Each wall is flat, endless, passes through zero and stands at right angles to its row. A trip goes straight from one point to another. List the walls that it crosses, first one first.

Walls:
(1): [ 0.25 -0.35 -0.45]
(2): [ 0.07  0.13 -0.24]
(3): [0.26 0.01 0.40]
(4): [ 0.03 -0.25  0.14]
(5): [0.05 0.18 0.08]
(6): [-0.03 -0.30  0.06]
(7): [ 0.31 -0.49 -0.27]
(8): [ 0.41 -0.26  0.42]
Trips:
[-0.04  0.28 -0.38] to [ 0.19  0.03 -0.08] => 7, 8, 3
[0.32 0.08 0.05] to [-0.08  0.18  0.24] => 1, 7, 2
[ 0.18 -0.34 -0.32] to [ 0.22 -0.03  0.25] => 3, 2, 5, 1
[-0.11  0.03 -0.59] to [ 0.00 -0.04 -0.33] => none
[ 0.06 -0.04 -0.53] to [ 0.14 -0.03 -0.61] => none

Walls:
(1): [-0.01 -0.12  0.14  0.06  0.11 -0.20 -0.65 -0.24  0.11]
(2): [ 0.54 -0.20 -0.12  0.19 -0.06  0.33 -0.34 -0.16 -0.25]
(3): [ 0.38 -0.15  0.27 -0.43  0.39  0.26 -0.08 -0.23 -0.04]
(4): [ 0.06 -0.40 -0.16 -0.53  0.18  0.68 -0.01  0.18 -0.36]
(5): [-0.06 -0.11  0.06  0.03 -0.36 -0.21  0.03  0.00  0.44]
Trips:
[-0.04  0.47 -0.06 -0.19  0.19  0.37 -0.01 -0.35 -0.08] to [-0.17  0.29  0.02  0.07  0.19  0.00  0.05  0.36  0.49] => 2, 4, 3, 5
[-0.17 -0.32 -0.01 -0.30 -0.30  0.26 -0.69  0.28  0.07] to [ 0.66 -0.30 -0.03 -0.16 -0.16  0.00  0.57  0.01  0.05] => 1
[ 0.20 -0.24  0.01  0.11 -0.11  0.14 -0.63 -0.14  0.20] to [-0.18  0.04  0.38 -0.05 -0.27  0.35  0.48 -0.23 -0.09] => 1, 2
[-0.36  0.14 -0.18  0.01 -0.17 -0.44  0.02  0.22 -0.12] to [-0.18  0.50  0.11 -0.11  0.03  0.21 -0.85 -0.65 -0.48] => 1, 5, 2, 3, 4
[-0.05  0.17 -0.03 -0.13  0.19 -0.06 -0.10  0.20 -0.36] to [-0.32 -0.08 -0.19 -0.30  0.16 -0.16  0.37  0.39  0.10] => 3, 5
[-0.02  0.13 -0.05  0.18 -0.22 -0.19 -0.22  0.15 -0.41] to [ 0.39 -0.30  0.01 -0.18 -0.37  0.04 -0.22 -0.06 -0.10] => 4, 5, 3
[-0.13 -0.09 -0.33 -0.32 -0.21  0.35 -0.14 -0.02  0.37] to [ 0.24  0.63 -0.10  0.37 -0.23  0.06 -0.20 -0.19  0.00] => 3, 1, 4, 5
[-0.52 -0.64 -0.14 -0.33  0.09 -0.19 -0.10 -0.01  0.40] to [-0.04  0.10 -0.46 -0.17 -0.33  0.26 -0.18  0.09 -0.34] => 2, 1, 5

Walls:
(1): [ 0.00 -0.12 -0.34 -0.48 -0.17 -0.10 -0.45 -0.38 -0.31  0.14  0.38 -0.08
 -0.23 -0.24  0.08 -0.27  0.40 -0.29]
(2): [-0.25  0.20 -0.13  0.01  0.04  0.24 -0.12 -0.14 -0.19  0.13 -0.29  0.09
 -0.05  0.04  0.13 -0.41 -0.33 -0.21]
(3): [ 0.05 -0.42  0.08  0.28 -0.19 -0.16  0.05  0.55  0.16 -0.21  0.00 -0.30
 -0.06  0.03  0.29  0.37  0.18  0.31]
(4): [ 0.10 -0.02  0.60 -0.43  0.37 -0.37  0.30  0.02  0.54  0.13  0.06 -0.17
  0.02  0.14 -0.13 -0.66 -0.78 -0.04]
(5): [-0.13  0.15  0.44 -0.16  0.07 -0.55  0.29 -0.47  0.05 -0.01  0.08  0.41
 -0.42  0.21 -0.06  0.02 -0.01 -0.21]
(6): [ 0.01 -0.28 -0.21 -0.20 -0.14  0.13 -0.08  0.00  0.18 -0.21  0.26 -0.20
  0.06 -0.24 -0.21  0.12  0.55  0.14]
(7): [-0.25 -0.18 -0.06 -0.15 -0.18 -0.11 -0.23 -0.21  0.25 -0.03  0.12 -0.05
 -0.19 -0.10  0.03 -0.18  0.23 -0.31]
Trips:
[-0.12 -0.37 -0.29  0.65 -0.52 -0.26 -0.08  0.03 -0.11 -0.31  0.06 -0.29
 -0.38 -0.02 -0.20  0.23  0.12 -0.01] to [-0.09  0.36 -0.24 -0.47  0.35  0.18  0.08  0.46 -0.21 -0.50  0.30 -0.22
 -0.03  0.44  0.15  0.52 -0.23  0.17] => 1, 7
[-0.11  0.09 -0.19 -0.67 -0.57  0.02  0.04 -0.03 -0.43 -0.42  0.03  0.40
  0.05 -0.49  0.07 -0.44 -0.66 -0.15] to [-0.31 -0.43  0.48 -0.04 -0.18  0.31 -0.46  0.13 -0.01 -0.44  0.66  0.02
  0.16 -0.05  0.39 -0.23  0.27  0.05] => 5, 6, 3, 4, 2
[-0.22  0.11  0.06  0.22 -0.13 -0.36  0.06  0.00  0.03 -0.17 -0.31  0.01
  0.39 -0.10 -0.51  0.50  0.03 -0.04] to [-0.39  0.49  0.45 -0.13  0.16  0.13  0.26  0.11 -0.03 -0.21 -0.24 -0.11
 -0.21 -0.10 -0.01  0.13 -0.16 -0.11] => 6, 4, 3, 2
[-0.20  0.41  0.09 -0.56  0.07 -0.54 -0.59  0.14  0.08 -0.50 -0.46 -0.16
 -0.61  0.20 -0.25  0.53  0.22 -0.35] to [ 0.08  0.21  0.07  0.23 -0.15  0.08  0.01 -0.04  0.35 -0.01  0.22 -0.52
 -0.66 -0.15  0.25  0.21 -0.01 -0.12] => none

Walls:
(1): [ 0.26  0.07  0.30 -0.42 -0.44 -0.18  0.59  0.12 -0.21  0.43 -0.29  1.11
 -0.48  0.43  0.01  0.07 -0.20 -0.25 -0.04  0.41 -0.25 -0.11 -0.02  0.19
  0.15  0.02 -0.09 -0.16 -0.63 -0.12 -0.46  0.07 -0.13 -0.09  0.15  0.25
  0.01  0.36 -0.20 -0.05 -0.18  0.03 -0.18  0.14 -0.08  0.21 -0.77  0.21]
(2): [-0.44  0.44  0.07  0.04  0.16 -0.14 -0.13 -0.31 -0.03  0.02 -0.37 -0.20
  0.22  0.35 -0.22  0.01 -0.09  0.32  0.11  0.24 -0.41  0.04 -0.37 -0.44
  0.24  0.24 -0.60 -0.38  0.27  0.23 -0.28  0.01 -0.09 -0.49  0.05  0.38
  0.58 -0.40  0.12  0.01  0.66 -0.22 -0.21  0.04 -0.60 -0.13  0.17 -0.28]
(3): [-0.30  0.13  0.30 -0.07  0.17  0.27  0.19  0.20 -0.42 -0.41 -0.12 -0.10
  0.27 -0.21 -0.46  0.39  0.42 -0.11  0.10  0.14 -0.15 -0.21 -0.33 -0.82
  0.05 -0.20 -0.18  0.02 -0.04 -0.06  0.14  0.23  0.09  0.58  0.19 -0.16
  0.20 -0.33 -0.24 -0.34  0.05  0.09  0.30  0.43  0.29 -0.14  0.30 -0.14]
(4): [-0.01  0.00 -0.04 -0.14  0.28 -0.06 -0.34 -0.14  0.23  0.22 -0.46  0.25
  0.18 -0.33 -0.39 -0.36  0.22 -0.01 -0.23  0.48 -0.78 -0.14 -0.19 -0.24
 -0.02  0.12 -0.36 -0.23  0.17  0.10  0.65 -0.03 -0.45  0.25 -0.39 -0.24
 -0.44 -0.18 -0.03  0.12  0.10  0.17 -0.05 -0.22 -0.06  0.01  0.19 -0.06]
(5): [-0.40 -0.17 -0.28 -0.42 -0.33 -0.29 -0.29 -0.15  0.70  0.51 -0.03  0.01
  0.10 -0.26  0.15 -0.15  0.33 -0.29  0.41 -0.17  0.02 -0.05 -0.03 -0.20
  0.50 -0.25 -0.05 -0.01 -0.10  0.27  0.14 -0.34  0.32  0.06  0.08  0.03
  0.82 -0.02  0.07  0.04  0.12 -0.32 -0.32 -0.41  0.00  0.25  0.05  0.15]
(6): [ 0.37 -0.46 -0.41 -0.27  0.09 -0.20  0.04 -0.08  0.36 -0.32 -0.72  0.38
  0.14 -0.12  0.00  0.04 -0.11  0.01 -0.22  0.21  0.48  0.42 -0.01 -0.21
  0.01 -0.12 -0.10  0.33 -0.15 -0.22  0.58 -0.07 -0.24  0.10 -0.08  0.19
  0.27  0.09  0.15  0.44  0.14  0.27  0.79 -0.25  0.06 -0.15 -0.05  0.03]
(7): [-0.31 -0.45  0.14 -0.69  0.28  0.37  0.02 -0.42  0.54  0.23  0.05 -0.18
  0.30  0.37  0.49 -0.48  0.46 -0.54 -0.48 -0.28  0.31 -0.22 -0.08 -0.18
 -0.26 -0.48 -0.03  0.27 -0.29  0.41  0.01 -0.33 -0.31 -0.38 -0.61 -0.47
 -0.13 -0.21  0.16 -0.02  0.52  0.12 -0.04  0.52 -0.46  0.01 -0.17  0.06]
(8): [ 0.00 -0.33  0.24 -0.25 -0.73 -0.52  0.18 -0.34  0.02  0.08  0.31 -0.32
 -0.13 -0.49  0.39 -0.26  0.42  0.18  0.13 -0.57 -0.45 -0.57 -0.18  0.07
 -0.22 -0.12  0.01 -0.17  0.19 -0.19  0.38 -0.10  0.39  0.17  0.11  0.11
  0.10  0.35 -0.04  0.03 -0.08 -0.12  0.01 -0.27  0.18 -0.08  0.29 -0.10]
Trips:
[ 0.38  0.58  0.05 -0.07  0.48  0.29 -0.19  0.13  0.47  0.07  0.01  0.45
 -0.03 -0.59 -0.03 -0.10 -0.25 -0.39 -0.11 -0.03  0.15  0.17  0.02  0.24
  0.34  0.25 -0.02  0.00  0.21 -0.10 -0.38 -0.17 -0.21  0.06 -0.03 -0.83
  0.05  0.37 -0.20  0.53  0.11  0.14 -0.11  0.44  0.40 -0.22  0.16 -0.07] to [-0.62  0.00  0.49  0.08  0.00 -0.17  0.14  0.13 -0.09  0.37  0.10 -0.10
 -0.15  0.00  0.23 -0.46  0.00 -0.51  0.08  0.06 -0.35  0.24 -0.21  0.21
  0.35  0.15  0.15  0.08  0.32 -0.13  0.32 -0.01 -0.06 -0.17 -0.28 -0.44
  0.07 -0.10 -0.14  0.03  0.37  0.30 -0.01  0.31 -0.05 -0.38 -0.60  0.15] => 6, 5, 2, 8
[ 0.25  0.04 -0.60 -0.43 -0.38 -0.11 -0.13 -0.26 -0.13  0.41 -0.10  0.08
 -0.25  0.15  0.05  0.14 -0.41  0.14  0.28  0.01 -0.60  0.16  0.35 -0.15
  0.19  0.17 -0.39  0.52  0.21 -0.20  0.02 -0.34  0.15 -0.05 -0.29  0.46
  0.12 -0.42 -0.66 -0.44 -0.16  0.22  0.42 -0.18  0.06  0.04  0.38  0.04] to [ 0.45  0.06 -0.12 -0.09 -0.09  0.51  0.12  0.08 -0.32 -0.29  0.22  0.54
  0.30 -0.39 -0.74  0.39  0.10  0.21 -0.40 -0.07  0.01 -0.06  0.13 -0.40
  0.23  0.21  0.11  0.56  0.23 -0.25 -0.08 -0.34  0.10 -0.03 -0.10 -0.28
 -0.59  0.06  0.46 -0.51 -0.15 -0.29 -0.72 -0.04  0.55 -0.10 -0.21 -0.04] => 3, 2, 8, 5, 6
[-0.35 -0.01 -0.37  0.30 -0.72  0.01 -0.69 -0.73  0.27 -0.24  0.31  0.48
  0.05  0.11  0.55  0.28  0.06 -0.07  0.36 -0.02 -0.15 -0.17 -0.24  0.44
 -0.22 -0.17  0.28  0.12 -0.18 -0.16 -0.16 -0.13 -0.38 -0.28 -0.31  0.21
  0.11 -0.18 -0.01  0.61 -0.34 -0.37  0.22  0.10  0.11  0.43  0.20  0.28] to [-0.10  0.03  0.43 -0.25 -0.38  0.34  0.22 -0.28  0.09  0.15 -0.26 -0.15
  0.09  0.23  0.06 -0.34  0.38  0.07  0.20  0.21 -0.11  0.24  0.05  0.39
 -0.04 -0.17  0.23  0.17  0.07  0.19  0.12 -0.22 -0.19 -0.18  0.00  0.28
 -0.20 -0.23 -0.45  0.06 -0.52 -0.05 -0.43  0.14  0.03  0.38  0.39  0.03] => 6, 4
[ 0.20  0.04 -0.15  0.42  0.00  0.31 -0.03  0.31 -0.24  0.08 -0.30 -0.33
  0.06 -0.26  0.23  0.06 -0.24 -0.52  0.47 -0.02 -0.16 -0.12 -0.33  0.26
 -0.66 -0.38 -0.66 -0.45  0.00  0.15 -0.22  0.25 -0.57  0.06  0.23  0.18
  0.64  0.16  0.22 -0.37  0.14 -0.24 -0.10 -0.15 -0.48  0.10 -0.23 -0.24] to [-0.48 -0.57  0.08 -0.80 -0.28 -0.27  0.08 -0.13 -0.02  0.17 -0.04 -0.24
  0.40  0.21 -0.02  0.22 -0.36  0.21 -0.14 -0.15 -0.16 -0.28 -0.26 -0.16
 -0.40 -0.26  0.25  0.25 -0.53  0.08 -0.23  0.21 -0.12  0.48 -0.18  0.15
  0.32  0.00  0.12 -0.11  0.27 -0.04 -0.27  0.37  0.03 -0.23 -0.18  0.21] => 7, 8, 6

Walls:
(1): [ 0.00 -0.17 -0.20 -0.03 -0.26  0.59  0.07  0.11  0.35 -0.02  0.05  0.63
  0.12  0.32 -0.38  0.11  0.10  0.11 -0.17  0.57  0.10 -0.52  0.03 -0.26
  0.70 -0.79 -0.45 -0.20  0.21 -0.32 -0.19  0.42 -0.37  0.54 -0.42 -0.25
  0.07 -0.16  0.46 -0.01  0.21 -0.18  0.17  0.26 -0.14 -0.16  0.08  0.20]
(2): [-0.07 -0.20 -0.28  0.29  0.12  0.08 -0.02 -0.07  0.25  0.12  0.08  0.21
  0.06  0.06 -0.26  0.27  0.11 -0.31  0.24 -0.07  0.04 -0.60  0.32 -0.10
 -0.83  0.45  0.26  0.16  0.05 -0.23 -0.21 -0.16 -0.12  0.36 -0.66  0.09
  0.27  0.06  0.18  0.15 -0.06  0.13  0.25  0.46 -0.03  0.25  0.06 -0.36]
(3): [-0.01 -0.14  0.51  0.14  0.30 -0.20 -0.31  0.37 -0.60  0.53 -0.22 -0.09
  0.08 -0.41 -0.38  0.32 -0.44  0.11  0.05  0.08  0.04  0.64  0.61 -0.08
 -0.31  0.02  0.14 -0.17 -0.11 -0.07  0.11 -0.08 -0.09 -0.03  0.59  0.45
  0.31  0.36 -0.18  0.45 -0.33 -0.49  0.06  0.03 -0.53 -0.29 -0.01  0.02]
(4): [ 0.12 -0.01 -0.03 -0.13 -0.11  0.17 -0.16 -0.12 -0.15  0.19 -0.18 -0.06
  0.15 -0.46 -0.57 -0.75  0.11 -0.33  0.18  0.12  0.27 -0.36 -0.42  0.02
 -0.17  0.15 -0.30 -0.09 -0.22  0.13 -0.22  0.08 -0.09  0.30  0.17 -0.68
  0.37 -0.31  0.33  0.00  0.07  0.06 -0.51  0.02  0.09  0.19  0.17  0.01]
(5): [ 0.38  0.33  0.06  0.02 -0.08  0.17  0.15 -0.10 -0.11 -0.21 -0.09  0.06
  0.63 -0.13 -0.06  0.42  0.08 -0.14 -0.09  0.15 -0.25 -0.22 -0.26  0.23
 -0.17 -0.35  0.08 -0.03  0.13 -0.39 -0.01  0.16  0.33 -0.23 -0.56  0.20
 -0.02  0.00  0.00  0.25 -0.19 -0.06  0.06 -0.03 -0.37  0.22 -0.48  0.00]
(6): [-0.21 -0.72 -0.03 -0.52 -0.51  0.07 -0.34  0.39 -0.23 -0.27 -0.23  0.29
 -0.18 -0.15 -0.26  0.11  0.01 -0.37 -0.27  0.22  0.50  0.67 -0.11 -0.18
  0.12 -0.55 -0.03 -0.05 -0.28  0.18 -0.35  0.42  0.31  0.44 -0.14  0.11
 -0.42 -0.30  0.51 -0.30 -0.01  0.40  0.42 -0.60  0.09 -0.11 -0.18 -0.15]
(7): [-0.24 -0.46  0.16  0.15 -0.20 -0.01 -0.07  0.59 -0.06  0.42  0.24 -0.72
  0.02 -0.10 -0.47  0.24  0.04  0.03 -0.30  0.26  0.28  0.32 -0.08  0.24
  0.21 -0.27 -0.09  0.10 -0.21  0.19  0.04 -0.05 -0.03  0.32  0.26 -0.40
  0.14 -0.12 -0.10 -0.01 -0.22 -0.18  0.26 -0.21 -0.16 -0.27 -0.47 -0.03]
(8): [-0.54  0.33 -0.07 -0.41  0.07  0.86 -0.31  0.38 -0.10  0.05 -0.02  0.04
 -0.14  0.06  0.55 -0.01  0.38  0.10 -0.54 -0.27  0.31 -0.10 -0.34  0.39
  0.18  0.68  0.32  0.21 -0.35 -0.45  0.21 -0.13 -0.31 -0.42 -0.61 -0.07
 -0.40 -0.50  0.16  0.28 -0.52  0.13 -0.21  0.54 -0.17  0.07 -0.15 -0.23]
(9): [-0.29  0.01 -0.03 -0.27  0.14  0.01  0.53  0.33 -0.33 -0.05  0.23  0.15
 -0.47 -0.43 -0.16  0.01  0.10 -0.42  0.19 -0.13 -0.30  0.23 -0.35  0.13
  0.01 -0.21 -0.15 -0.06 -0.24  0.15 -0.06  0.04 -0.16  0.06 -0.04  0.59
 -0.15 -0.13  0.26  0.25  0.15 -0.09 -0.13  0.24  0.03  0.33  0.69  0.49]
(10): [-0.05 -0.01  0.10 -0.14  0.07 -0.23 -0.20  0.28 -0.53  0.41 -0.16  0.32
  0.10 -0.62 -0.29 -0.21 -0.16  0.39 -0.05 -0.14  0.23  0.10 -0.45 -0.04
 -0.11 -0.70 -0.05 -0.19  0.21  0.10 -0.41  0.23  0.03  0.01  0.52  0.08
 -0.01 -0.22  0.19 -0.03  0.32 -0.41  0.18  0.00 -0.04 -0.20  0.07  0.08]
(11): [-0.24  0.04  0.28  0.16 -0.25 -0.28 -0.30 -0.06  0.07 -0.16  0.28 -0.21
  0.03 -0.13  0.04 -0.06 -0.19 -0.10 -0.20  0.02  0.10  0.08 -0.32  0.02
 -0.20  0.20 -0.02  0.15  0.23 -0.01 -0.29  0.07  0.09  0.58  0.42 -0.08
 -0.23  0.33 -0.26 -0.10  0.26 -0.01 -0.60 -0.07  0.19 -0.25 -0.26 -0.15]
Trips:
[ 0.48  0.00 -0.12 -0.42 -0.41 -0.10 -0.38  0.03 -0.07  0.11 -0.26 -0.26
  0.07  0.05 -0.10 -0.10  0.02 -0.11  0.21  0.45 -0.49 -0.26  0.01  0.19
  0.05  0.11 -0.10 -0.08 -0.09 -0.39 -0.01  0.07 -0.25  0.02  0.12  0.28
  0.00  0.05  0.15  0.13 -0.05  0.20 -0.27  0.68 -0.45  0.00 -0.24  0.37] to [ 0.23  0.13  0.41  0.02  0.11  0.49 -0.03 -0.40 -0.24 -0.38  0.05  0.56
 -0.32 -0.35  0.17  0.38  0.20  0.26 -0.54  0.10 -0.01 -0.43  0.20  0.38
 -0.03  0.34  0.75  0.19  0.27  0.34  0.12  0.12  0.01  0.37 -0.45 -0.11
  0.19 -0.24 -0.48 -0.08 -0.41 -0.14  0.11 -0.07 -0.37 -0.15  0.33 -0.25] => 9, 4, 3
[ 0.10  0.07 -0.85 -0.14 -0.44  0.15 -0.13 -0.39 -0.09 -0.29  0.06 -0.32
 -0.05  0.27  0.09 -0.05 -0.19 -0.11  0.17 -0.22 -0.23  0.03 -0.16  0.10
 -0.39 -0.03  0.00  0.08 -0.40 -0.22 -0.02 -0.28  0.59  0.20  0.40 -0.17
  0.58  0.13 -0.67 -0.11  0.67 -0.22 -0.04  0.13 -0.36 -0.18  0.45  0.24] to [-0.42 -0.16  0.32  0.21  0.24 -0.16  0.15 -0.08  0.19 -0.11  0.27 -0.05
 -0.20 -0.02 -0.12 -0.34 -0.10 -0.01  0.26  0.16  0.32 -0.16 -0.04  0.21
 -0.17  0.15 -0.10 -0.06 -0.56 -0.19  0.05  0.13 -0.18 -0.11 -0.22  0.30
 -0.01 -0.10 -0.21  0.05 -0.17 -0.27  0.41 -0.28 -0.38  0.11  0.34  0.01] => 9, 3, 11, 7, 8, 4

Walls:
(1): [ 0.37 -0.09 -0.25  0.32 -0.12  0.10  0.08 -0.14 -0.25 -0.23 -0.11  0.13
  0.51  0.52 -0.15  0.68  0.36 -0.42 -0.02 -0.45 -0.42  0.30  0.02 -0.28
  0.07 -0.03  0.61  0.19 -0.30  0.13 -0.06  0.04  0.26  0.25  0.35  0.01
 -0.12  0.05 -0.09  0.20  0.14 -0.34  0.06  0.05 -0.10 -0.23 -0.06 -0.12]
(2): [ 0.03  0.38 -0.18 -0.15  0.03 -0.19 -0.23  0.19  0.55  0.12  0.03  0.05
 -0.17  0.06  0.12  0.06  0.26 -0.41  0.13 -0.55 -0.32 -0.46 -0.26 -0.04
  0.13 -0.20  0.01  0.14  0.30  0.02  0.01  0.04  0.02  0.41  0.24 -0.30
  0.00  0.12  0.13 -0.01  0.04 -0.53 -0.11  0.09  0.25 -0.05  0.03 -0.23]
(3): [ 0.07  0.16 -0.07 -0.05 -0.22  0.24 -0.14  0.11  0.05  0.22 -0.04 -0.14
  0.10  0.25 -0.15  0.57  0.05 -0.51  0.24 -0.04  0.19 -0.28  1.02  0.01
 -0.48  0.81 -0.23 -0.08  0.40  0.04  0.24 -0.37  0.10 -0.04 -0.18 -0.15
  0.05 -0.22  0.07  0.90  0.34 -0.05 -0.50  0.14  0.19  0.61 -0.02 -0.12]
(4): [ 0.49  0.33 -0.28  0.24  0.04 -0.09 -0.80 -0.10  0.09  0.10 -0.34  0.40
  0.35  0.16 -0.31  0.08 -0.19 -0.14 -0.03 -0.01 -0.30 -0.17  0.47  0.08
 -0.03 -0.05  0.10  0.35 -0.36  0.38 -0.33  0.26 -0.05  0.09 -0.61 -0.23
 -0.17 -0.46  0.07 -0.03  0.01 -0.72 -0.47 -0.22 -0.17  0.15 -0.43 -0.08]
(5): [ 0.54 -0.24 -0.46  0.29  0.01 -0.02  0.65 -0.38  0.23 -0.04  0.41  0.01
  0.12 -0.10 -0.19 -0.07  0.58  0.38 -0.30 -0.19 -0.03  0.28 -0.11  0.34
 -0.37 -0.07 -0.21 -0.16  0.09  0.10 -0.06  0.10  0.00  0.47  0.06  0.02
  0.23 -0.09  0.34 -0.17 -0.18 -0.09 -0.53 -0.46  0.54 -0.13  0.25 -0.64]
(6): [-0.33  0.19  0.00 -0.39  0.22  0.21  0.21 -0.30 -0.11 -0.13 -0.08  0.08
 -0.33 -0.03 -0.40  0.05 -0.02 -0.08  0.62  0.31  0.39  0.63 -0.06  0.24
  0.15  0.27 -0.04 -0.23  0.26 -0.01 -0.06 -0.40  0.37  0.15  0.16 -0.12
  0.23  0.10  0.32 -0.03 -0.13  0.17  0.16 -0.08  0.17 -0.09 -0.02  0.07]
(7): [ 0.22 -0.24  0.12  0.38  0.03 -0.13 -0.31  0.19  0.50 -0.65  0.13 -0.38
 -0.29  0.47  0.05 -0.37 -0.04 -0.16 -0.41  0.29  0.07 -0.15 -0.50 -0.06
 -0.07 -0.11  0.19  0.29  0.34  0.25  0.04 -0.22 -0.03 -0.07  0.44  0.43
 -0.03  0.32 -0.25  0.07 -0.17 -0.18  0.39 -0.18  0.16 -0.49 -0.08  0.65]
Trips:
[ 0.01  0.21  0.10 -0.12 -0.57  0.04 -0.07  0.00  0.03  0.39 -0.31  0.12
  0.18 -0.14 -0.22  0.56  0.51 -0.31 -0.25  0.63  0.03 -0.07  0.10 -0.15
  0.24  0.14 -0.10  0.51 -0.06  0.14 -0.35 -0.39  0.39 -0.12 -0.17  0.23
  0.39  0.04  0.13  0.34 -0.22  0.07 -0.38 -0.06  0.10 -0.32 -0.03 -0.22] to [ 0.06  0.61  0.08 -0.42 -0.06  0.25 -0.20  0.06  0.31 -0.18  0.08 -0.16
 -0.33 -0.48  0.21 -0.16  0.35  0.39 -0.31  0.22 -0.52 -0.33  0.21  0.05
  0.49 -0.15 -0.15 -0.12 -0.15  0.10 -0.66 -0.26 -0.03  0.01 -0.12  0.05
 -0.18  0.59  0.25 -0.04 -0.35 -0.18  0.04 -0.34 -0.36 -0.12  0.24 -0.20] => 2, 1, 3, 6, 7
[ 0.19  0.12 -0.41 -0.09 -0.34 -0.30 -0.19  0.13  0.12 -0.04  0.03  0.29
  0.22 -0.48  0.05  0.09 -0.29 -0.46  0.06 -0.58  0.19 -0.34  0.02 -0.11
 -0.18  0.01  0.18  0.31  0.55 -0.26  0.17 -0.30  0.07  0.01 -0.31 -0.33
  0.17  0.38 -0.29  0.39 -0.50 -0.04 -0.60  0.05 -0.60 -0.23 -0.04 -0.41] to [ 0.49  0.14 -0.29 -0.20  0.22 -0.16 -0.19  0.37 -0.31 -0.04  0.20 -0.38
  0.40  0.49 -0.14 -0.08  0.61 -0.74  0.54 -0.72 -0.24 -0.60 -0.21  0.55
 -0.06 -0.01 -0.21 -0.23  0.52  0.18  0.22 -0.02 -0.27 -0.05  0.07  0.06
 -0.03 -0.03 -0.42  0.06 -0.06 -0.09 -0.21 -0.48 -0.08  0.64  0.29 -0.29] => 5
[-0.02  0.10 -0.04  0.32 -0.04 -0.44  0.05 -0.19  0.29  0.33 -0.29 -0.07
 -0.11  0.10  0.31  0.16 -0.65 -0.14 -0.05  0.13  0.06  0.05 -0.22 -0.14
 -0.21 -0.17  0.01  0.11 -0.24  0.03 -0.15  0.30 -0.22 -0.12 -0.17 -0.47
  0.54  0.14 -0.42 -0.05  0.10 -0.29 -0.34  0.17 -0.32 -0.07 -0.05  0.34] to [-0.10  0.12  0.17  0.34  0.28  0.01 -0.45 -0.63  0.22 -0.48  0.03  0.18
  0.18  0.47  0.35 -0.16  0.45  0.23 -0.46  0.31 -0.52  0.20  0.32 -0.10
  0.11  0.15  0.19 -0.13 -0.18 -0.31  0.24  0.46  0.56  0.27  0.18 -0.02
  0.33 -0.26 -0.18 -0.33  0.05  0.22  0.04 -0.22  0.23  0.10  0.11  0.27] => 1, 2, 5
[-0.14  0.47 -0.09 -0.02  0.44 -0.16 -0.27 -0.03 -0.33  0.23 -0.11  0.16
 -0.38 -0.02  0.24  0.04 -0.33  0.20 -0.32 -0.06  0.13  0.26  0.19  0.34
 -0.23  0.15  0.20  0.03 -0.02 -0.19  0.08  0.15  0.10  0.29 -0.24  0.04
 -0.10  0.39  0.34 -0.22 -0.18  0.25 -0.12  0.39 -0.31 -0.25 -0.03  0.09] to [ 0.15  0.00 -0.30 -0.53 -0.02 -0.33 -0.21  0.51 -0.41  0.59 -0.11  0.54
 -0.37 -0.15  0.14  0.50 -0.30  0.32 -0.73 -0.25  0.09  0.24  0.24 -0.32
 -0.12  0.07 -0.18  0.00 -0.18 -0.82  0.50  0.00  0.10 -0.17  0.58  0.06
  0.02 -0.04 -0.13  0.26  0.00  0.07 -0.23  0.42 -0.06  0.10  0.15  0.14] => 4, 3, 6
[ 0.06 -1.16  0.04 -0.15  0.14 -0.67  0.40  0.28  0.12 -0.20  0.50  0.11
 -0.56  0.20  0.38  0.07  0.01  0.58  0.08 -0.37 -0.29  0.06  0.32 -0.26
 -0.16  0.05 -0.16 -0.25 -0.04 -0.23 -0.11 -0.12 -0.10 -0.28  0.09  0.17
  0.11 -0.64  0.01 -0.18  0.26 -0.06  0.07 -0.38  0.50  0.00  0.09  0.10] to [ 0.17 -0.38 -0.21 -0.14  0.03  0.51  0.36 -0.39  0.23 -0.02  0.31 -0.34
 -0.05 -0.04  0.14 -0.07 -0.45  0.21  0.10  0.34 -0.25 -0.03 -0.51  0.05
  0.36 -0.27  0.37 -0.04  0.37  0.11  0.20  0.44  0.35 -0.06  0.11  0.05
  0.45  0.10 -0.29 -0.24 -0.49 -0.17 -0.11  0.32 -0.22  0.14 -0.38  0.05] => 6
[ 0.02 -0.02  0.01 -0.05  0.02  0.09 -0.24 -0.01  0.15  0.01 -0.01  0.13
 -0.53  0.33 -0.04  0.16  0.12 -0.30  0.75  0.28  0.37  0.61  0.56  0.12
  0.28 -0.16 -0.37 -0.42  0.11 -0.23  0.15 -0.07  0.42 -0.17  0.01  0.83
 -0.26  0.04  0.58 -0.27 -0.23 -0.12  0.17  0.33  0.20  0.28 -0.23  0.56] to [-0.40 -0.15 -0.19  0.33 -0.45  0.16 -0.11 -0.17 -0.01 -0.20 -0.40  0.25
 -0.18  0.09 -0.06  0.19  0.08 -0.16  0.22 -0.33  0.25  0.43  0.14 -0.01
  0.02  0.06  0.25 -0.45  0.46 -0.11  0.13 -0.24  0.19  0.05  0.03  0.31
 -0.30  0.06  0.00 -0.61 -0.40 -0.01  0.40 -0.02 -0.17 -0.16 -0.30  0.25] => 1, 3
